Every row gives one point. Each copy is the shape, with its points in the same order, turned, moved and blurred by noise. Is it also mirrored, or only turned?
In the rows, zero is written as 128.

Shape (8 x 3)
[[161 136  89]
 [161 114  94]
 [113 125 170]
 [ 99 110  99]
 [106 126 179]
 [112 119 166]
 [147 131  68]
 [151 163 116]]
Copy 1 (8 x 3)
[[175 126  99]
 [169 126 126]
 [ 85 143 115]
 [122  85 110]
 [ 72 146 114]
 [ 83 142 114]
 [185 104  97]
 [152 148  73]]
Copy 1 is: only turned
Copy 2 (8 x 3)
[[105 157 105]
 [104 141  89]
 [154 101 140]
 [ 81 107 122]
 [163  98 158]
 [158  92 143]
 [ 71 158 101]
 [125 170 138]]
Copy 2 is: only turned
Copy 3 (8 x 3)
[[100  98 148]
 [120  84 143]
 [176 149 123]
 [128 106  89]
 [182 157 120]
 [176 145 119]
 [ 90  87 129]
 [107 138 153]]
Copy 3 is: mirrored

Shape (12 x 6)
[[ 90 114 114 136 162 180]
 [152 103 134 150 162 139]
 [161 136 127 107 136  90]
 [ 80 109 139 128 144 130]
 [165 132 131  85 104 111]
 [145 142 153 144 120 157]
 [165 153 108 116 110 127]
 [126  97 158 140 144 103]
 [ 79 163 132 102 150 149]
 [132 147 131 148 100  89]
 [ 74  76 179  79  67 160]
 [116 109 143 151 136 101]]
Copy 1 (12 x 6)
[[150 116 142 146 194 152]
 [176 129 155 108 133 156]
 [140 145 136  74 105 111]
 [125 118 179 127 163 120]
 [154 127 119 101  90  93]
 [159 154 132 143 127 123]
 [138 144  96 104 104 122]
 [147 130 190 106 124 123]
 [123 138 133 116 192  96]
 [107 157 146 104  93 120]
 [134  72 176 189 131  56]
 [120 141 185 113 124 134]]
Copy 1 is: mirrored
Copy 2 (12 x 6)
[[132  96  73 107 129 107]
 [161 143 101 138 109 121]
 [142 164 171 121 123 111]
 [106  92 109 132 132  94]
 [147 134 187 107 117 141]
 [130 123 122 136 131 167]
 [144 153 160 107 151 148]
 [140 117 137 166 105 104]
 [ 75 112 109  83 133 118]
 [126 134 172 160 163 125]
 [112   7 168 116 107 139]
 [130 114 133 161 132 110]]
Copy 2 is: mirrored
Copy 3 (12 x 6)
[[101  99  83  87 157 110]
 [137 102 121 140 170  91]
 [165 131 148 144 109  97]
 [107 114 139  80 146 114]
 [177 116 143 143  98 134]
 [134 131 115 145 158 146]
 [148 125 116 161 100 128]
 [134 113 170 120 161 101]
 [120 152  98  72 124 125]
 [114 144 164 155 113 125]
 [141  77 162  57 142 206]
 [113 120 164 124 150 104]]
Copy 3 is: only turned
Copy 4 (12 x 6)
[[ 95 140  90 153  67 124]
 [105 118 148 181 101 108]
 [105 100 156 125 148 107]
 [ 68 148 126 125  80 108]
 [129  99 159 102 134 126]
 [148 144 137 137 100  91]
 [144 115 123 124 151 122]
 [ 82 134 175 147 102  93]
 [ 90 128  81  96  88  92]
 [114 161 154 117 154  97]
 [112 166 168  58  31 151]
 [ 81 151 155 145 121  97]]
Copy 4 is: mirrored

Shape (14 x 9)
[[155 153 158 111  54 218 107 130 112]
 [102 104 122 165 156 139 104 102  81]
 [ 99 135 118 115 131 176 143 135 142]
 [141 158 136  83 149 100 135 133 104]
 [124  93 165  92 119 129 141 115 131]
 [107 112 127 116 117 135 145 136 120]
 [185 118  86 147 113 189  72 158 104]
 [100  99 103  83 184 146 119 116 140]
 [157 158 153 157 114 117 109 143 133]
 [112 108 130  93 135 136  71 153 140]
 [ 75 149  92 134  90 117 157  95 105]
 [123 100 141 112 122 119 132  97 122]
 [145 132 145 106 201  90 156 148  63]
 [119 115 139 106 201 125 126  98 137]]
Copy 1 (14 x 9)
[[212  99 149 137  90 148 109 180 172]
 [130 100 122 147 173 132  77  94  92]
 [130 116 172 114 127 107 110 122 158]
 [125 112 164  83 168 153 154 152  94]
 [109  73 150 123 142 165 147 126 153]
 [121 101 140 126 146 118 145 130 142]
 [200 146 110 122 193 131  80 161 175]
 [ 99  97 180  79 187 121  89 112 142]
 [135 157 117 142 140 164 138 154 122]
 [112 105 161 126 185 155  95 173 154]
 [109  87 115 127 108  75 127 137 101]
 [106  76 128 120 144 161 133 117 131]
 [141 121 175 103 216 153 176 108  69]
 [ 91 114 177  87 174 158 102  93 112]]
Copy 1 is: mirrored
Copy 2 (14 x 9)
[[141 168 113  49 149 163  72 121 192]
 [151 137 167 117 140 130 158 176 104]
 [ 98 131  93  86 140 150 150 136 133]
 [109 107 118 117 173  79 105 114 108]
 [128  85 111  95 119  98 120 146 156]
 [118 105 111 100 122 131 123 140 119]
 [109 205 140 146 139 159  79 159 157]
 [ 78 119 101 117 147  96 167 185 127]
 [133 150 149 121 123 112 113  79 136]
 [ 67 139 145  94 116  96 117 157 143]
 [156 130  93  71 119 131 132 136  57]
 [145 107 115 105 119  94 130 154 132]
 [115  68 151 161 198  95 121 132  97]
 [109 109 121 132 160  78 182 155 137]]
Copy 2 is: mirrored
Copy 3 (14 x 9)
[[ 19  82 116 105 113 154  84 136 112]
 [126 142 167 107 164  93 152 140 122]
 [115 133 130 107 147 181 105 153 145]
 [134 164 114 143  77 137 119 113 124]
 [124 125 104  69 102 151 134 101 140]
 [132 117 120 111 134 157 136 126 130]
 [ 93  93 128 118 119 109 100 211  69]
 [148 186 105  83 133 149 131 167 147]
 [130  92 149 136  95 108  88 123 130]
 [120 126 106  97  96 121 136 181 163]
 [124 126 105 162 187 142 123  94 144]
 [133 131 106  89 130 119 127 103 129]
 [161 186 165 137  68 138 162 109  95]
 [152 196 140  76 114 126 116 136 144]]
Copy 3 is: only turned
